Each row of a before or after table is a point. The points were changed in one or more steps. Then noise was added and the rows were shuffled. The steps act on how far a point lies along the listed directions, d1 being the first. Write out the steps. A step turns or swaps two directions, mirrors them in a line or flattens them onto one, adds a multiple of one to another, or multiplies one. Angles are multiples of 10 degrees, from the lower direction toward the higher: turns from -170 to 170, lines from 10 to 170 but not 90. Use the fewest steps. Two steps may share a direction if one is a turn and the other turns, adds or multiplies; they go together, in the order done. Otherwise the lowest direction goes first.

Directions:
(1): 0.230  -0.137
(2): 0.137  0.230
Before (9 x 2)
-0.044  0.065
0.036  0.001
0.023  0.056
-0.006  -0.045
-0.060  -0.004
-0.035  -0.048
-0.022  0.059
-0.005  0.015
0.067  -0.025
After (9 x 2)
0.033  0.003
-0.015  -0.058
-0.058  -0.022
0.048  -0.016
0.029  0.071
0.001  0.061
-0.019  0.059
0.003  0.012
-0.041  -0.064
Steps: multiply d1 by 0.7; multiply d2 by 1.3

Directions:
(1): 0.200  -0.218  -0.325  -0.103  0.000  -0.106
(2): -0.096  0.054  0.030  0.060  -0.043  -0.443
(3): -0.031  -0.072  -0.097  0.336  -0.287  0.065
(4): -0.133  0.215  -0.281  0.141  0.227  0.033
(5): -0.039  0.253  -0.128  -0.232  -0.281  0.026
(6): 0.382  0.223  0.059  0.121  0.017  -0.037
Before (14 x 6)
0.034  0.046  -0.012  -0.003  -0.065  0.010
0.077  -0.061  0.006  -0.005  -0.015  0.001
0.055  -0.083  -0.018  -0.080  -0.031  0.000
-0.018  -0.064  0.014  -0.033  -0.042  -0.030
0.046  0.012  -0.003  0.024  0.063  -0.050
-0.008  0.004  0.028  0.039  -0.059  -0.011
-0.010  0.023  0.011  -0.087  0.008  0.070
0.003  -0.129  0.000  -0.003  -0.016  -0.057
0.068  0.011  0.060  -0.054  -0.022  0.057
-0.056  -0.013  -0.035  -0.030  0.048  -0.003
0.039  0.046  0.032  -0.046  -0.006  -0.040
0.040  -0.004  -0.068  -0.066  0.024  0.049
0.067  0.018  0.012  0.000  -0.009  -0.021
-0.027  -0.084  0.043  0.042  -0.028  -0.014
After (14 x 6)
0.022  0.006  -0.046  0.036  -0.025  0.033
0.065  0.122  0.031  -0.009  0.031  0.026
0.042  -0.066  -0.031  -0.003  0.006  0.045
0.070  0.011  0.034  -0.058  -0.029  -0.044
-0.028  -0.002  0.005  0.016  0.066  -0.031
-0.072  -0.143  -0.096  -0.010  0.051  0.064
0.036  0.069  0.108  -0.062  -0.022  0.018
0.087  0.050  0.093  -0.033  -0.017  0.067
0.132  0.081  -0.026  0.021  -0.054  0.001
0.059  -0.042  -0.037  -0.060  -0.004  0.060
-0.078  -0.018  0.022  -0.032  0.022  -0.037
-0.015  -0.034  -0.051  -0.015  0.010  0.061
-0.088  -0.130  -0.059  0.021  0.015  0.061
0.061  0.040  -0.002  0.012  0.012  0.022
Steps: add 1 times d3 to d1; swap d2 and d4; add 1.5 times d5 to d6

Directions:
(1): -0.220  -0.154  0.000  -0.195  -0.182  0.251  -0.174  -0.216  0.169  0.329  0.071  0.072
(2): 0.001  0.255  0.171  -0.094  0.124  0.400  -0.172  0.085  -0.088  -0.082  -0.311  -0.062
(3): 0.090  -0.193  0.000  -0.282  -0.006  -0.121  -0.130  0.361  0.018  0.002  -0.136  0.353
(4): -0.022  -0.095  -0.249  0.317  -0.260  0.237  0.132  0.065  -0.207  0.007  -0.151  0.218
(5): -0.106  -0.009  0.137  0.060  -0.059  0.148  0.051  -0.043  0.317  -0.435  0.156  0.229
(6): 0.456  -0.071  0.196  -0.107  -0.231  0.067  0.240  -0.143  0.108  0.044  -0.128  -0.042
Before (12 x 12)
0.026  -0.033  -0.017  -0.069  -0.012  -0.012  -0.031  0.066  -0.043  0.064  -0.071  0.037
-0.046  -0.011  -0.039  0.045  -0.048  0.080  0.016  -0.004  0.010  -0.084  -0.001  0.060
-0.035  -0.054  -0.026  -0.017  0.000  -0.058  -0.021  0.057  0.001  -0.050  -0.005  0.102
-0.039  -0.022  0.031  0.025  -0.025  -0.013  0.018  -0.067  0.045  -0.065  0.082  0.010
-0.041  -0.068  0.000  -0.007  0.011  -0.038  -0.018  0.011  0.078  -0.049  0.101  0.071
-0.035  -0.036  -0.061  0.036  -0.096  0.068  -0.003  -0.009  -0.029  0.086  -0.024  0.050
-0.042  -0.031  -0.020  -0.014  0.000  -0.062  -0.031  0.017  0.013  0.008  0.059  0.026
0.010  -0.035  -0.064  -0.037  0.017  -0.096  -0.014  0.080  -0.031  0.039  0.024  -0.004
-0.084  0.001  -0.042  0.022  -0.059  0.077  -0.051  -0.009  0.015  -0.018  0.005  0.070
0.001  -0.012  0.010  -0.059  -0.010  0.040  -0.069  0.080  -0.014  0.004  -0.062  0.071
-0.072  0.033  0.032  0.023  0.007  0.105  -0.022  -0.029  0.021  -0.051  0.006  0.000
-0.047  -0.053  -0.045  0.064  -0.093  0.073  0.030  -0.037  0.044  -0.033  0.005  0.087
After (12 x 12)
-0.036  -0.004  0.025  -0.033  -0.057  0.114  -0.019  -0.043  0.026  0.014  -0.032  0.006
-0.031  -0.086  -0.031  -0.029  -0.063  -0.010  0.003  -0.068  0.014  0.083  0.004  0.044
0.034  0.011  -0.024  0.038  0.022  -0.034  0.020  0.014  -0.098  0.053  -0.019  -0.070
-0.012  -0.062  -0.029  0.007  -0.004  -0.091  0.002  -0.059  0.032  0.067  0.095  -0.027
0.016  -0.028  0.028  -0.026  -0.041  -0.042  0.022  -0.046  0.044  0.023  0.070  -0.012
0.021  0.012  -0.094  0.085  -0.087  0.013  0.032  -0.051  -0.074  0.067  -0.014  -0.024
-0.028  -0.002  -0.003  -0.014  -0.044  0.084  -0.052  -0.051  -0.011  0.090  -0.035  -0.025
-0.058  -0.034  -0.136  0.154  -0.072  0.018  0.058  -0.011  -0.079  0.033  -0.012  0.040
-0.012  -0.040  -0.128  0.066  -0.061  0.008  0.035  0.019  -0.108  0.046  -0.030  0.008
-0.022  0.002  -0.065  0.154  -0.112  0.114  0.075  -0.036  -0.037  -0.014  -0.021  0.030
-0.018  -0.027  -0.019  0.029  0.020  -0.120  0.008  -0.009  -0.039  -0.015  0.069  -0.030
0.022  -0.043  0.028  -0.072  -0.061  0.054  0.009  -0.015  0.093  -0.007  0.040  0.041
Steps: turn d1 and d3 by -90 degrees; turn d5 and d6 by -150 degrees; turn d2 and d5 by -40 degrees; multiply d4 by 1.6

Directions:
(1): 0.170  0.006  -0.266  0.235  -0.171  -0.064  -0.327  0.240  -0.203  0.166  -0.042  0.097  0.076  -0.250  -0.060  0.355  -0.097  0.178  0.163  0.139
(2): 0.095  0.016  -0.010  -0.398  -0.139  0.301  -0.008  -0.131  -0.173  -0.184  -0.126  0.208  0.313  0.060  -0.178  0.040  -0.086  0.292  -0.246  0.112
(3): 0.283  -0.110  0.102  0.047  0.316  0.373  0.070  0.329  -0.011  0.118  0.068  -0.175  0.052  0.284  0.014  0.002  0.213  0.137  0.160  0.194
Before (12 x 20)
0.032  -0.026  -0.048  0.067  -0.026  -0.090  -0.034  0.051  -0.014  0.060  0.018  0.002  -0.008  -0.054  0.028  0.053  -0.023  -0.017  0.058  -0.003
-0.071  0.022  -0.016  0.001  -0.044  -0.017  0.000  -0.016  0.003  -0.032  -0.014  0.036  -0.002  -0.042  0.019  0.013  0.000  -0.028  -0.020  -0.028
0.045  -0.008  0.029  0.025  0.056  0.052  0.014  0.073  0.024  0.017  -0.015  -0.019  -0.004  0.072  -0.008  -0.004  0.058  0.011  0.016  0.041
-0.015  0.024  0.016  -0.142  -0.034  0.065  0.034  -0.019  -0.022  -0.029  -0.010  0.030  0.042  0.055  -0.038  0.000  -0.013  0.038  -0.060  0.017
-0.022  -0.013  -0.029  0.134  0.001  -0.122  -0.026  0.025  0.048  0.067  0.006  -0.027  -0.120  -0.089  0.036  0.018  0.008  -0.048  0.051  -0.040
0.032  -0.022  -0.059  0.150  0.006  -0.088  -0.062  0.093  0.007  0.100  0.032  -0.061  -0.074  -0.028  0.057  0.033  0.002  -0.068  0.101  -0.015
-0.034  0.025  -0.050  0.044  -0.047  -0.058  -0.034  0.000  0.010  0.032  -0.002  -0.002  -0.045  -0.077  0.020  0.053  -0.031  -0.025  0.031  -0.018
0.002  0.000  0.005  -0.049  -0.007  0.026  0.013  -0.079  0.016  -0.043  -0.013  0.026  0.015  0.037  0.018  0.006  -0.002  -0.007  -0.054  0.019
0.061  0.024  -0.073  0.187  0.022  -0.067  -0.079  0.109  -0.007  0.089  0.039  -0.028  -0.082  -0.066  0.020  0.082  0.012  -0.041  0.137  0.031
0.006  -0.014  0.021  -0.046  0.003  -0.018  0.018  -0.036  0.001  -0.017  -0.029  -0.017  0.015  0.007  -0.013  -0.036  0.019  -0.019  0.001  0.009
0.032  -0.018  -0.054  0.121  0.030  -0.083  -0.058  0.114  0.015  0.101  0.038  -0.045  -0.049  -0.077  0.033  0.066  -0.006  0.005  0.106  -0.011
0.035  0.012  -0.024  0.049  -0.029  -0.058  -0.062  0.018  -0.013  0.012  0.018  -0.010  -0.017  -0.072  -0.003  0.019  -0.008  0.011  0.027  0.009
After (12 x 20)
0.025  -0.020  0.028  -0.045  0.015  0.008  0.026  -0.018  -0.008  -0.015  -0.036  -0.032  0.012  0.019  -0.017  -0.032  0.021  0.001  0.009  0.015
-0.014  0.004  -0.058  0.174  -0.025  -0.168  -0.057  0.056  0.030  0.105  0.037  -0.062  -0.114  -0.067  0.082  0.026  -0.015  -0.114  0.104  -0.056
-0.010  0.041  -0.087  0.213  -0.029  -0.161  -0.088  0.044  -0.005  0.066  0.038  -0.010  -0.126  -0.120  0.037  0.069  -0.020  -0.099  0.118  -0.020
-0.091  0.007  0.023  -0.033  -0.016  -0.010  0.048  -0.052  0.034  -0.052  -0.017  0.019  -0.012  -0.011  0.034  -0.045  0.007  -0.050  -0.050  -0.049
-0.012  0.021  -0.006  0.022  -0.044  -0.096  -0.043  -0.031  0.011  -0.010  0.021  -0.008  -0.046  -0.075  -0.003  -0.018  -0.016  -0.018  0.001  -0.025
0.002  0.010  0.010  -0.155  -0.021  0.105  0.040  0.008  -0.044  -0.027  -0.013  0.025  0.072  0.068  -0.048  0.008  -0.006  0.072  -0.061  0.041
0.094  -0.011  -0.032  0.083  0.018  0.032  -0.060  0.139  -0.024  0.059  -0.025  -0.008  0.001  0.020  -0.020  0.072  0.044  0.043  0.044  0.069
-0.072  -0.002  0.006  0.126  0.013  -0.161  0.019  -0.023  0.094  0.047  0.024  -0.053  -0.165  -0.076  0.062  -0.031  0.011  -0.099  0.039  -0.076
-0.089  0.030  -0.008  0.012  -0.035  -0.080  0.013  -0.061  0.047  -0.006  0.000  -0.010  -0.076  -0.056  0.046  -0.009  -0.038  -0.085  -0.001  -0.065
-0.023  0.001  -0.067  0.136  0.000  -0.174  -0.059  0.052  0.027  0.081  0.039  -0.034  -0.082  -0.127  0.047  0.058  -0.040  -0.044  0.091  -0.046
-0.028  -0.010  -0.045  0.054  -0.046  -0.135  -0.013  -0.004  0.007  0.034  0.017  0.011  -0.035  -0.062  0.049  0.023  -0.037  -0.062  0.035  -0.047
0.025  -0.008  0.015  -0.059  0.003  0.057  0.023  -0.063  0.015  -0.041  -0.007  0.017  0.015  0.058  0.021  -0.003  0.016  0.001  -0.045  0.028
Steps: multiply d3 by 1.6; turn d1 and d3 by -50 degrees; multiply d2 by 1.3
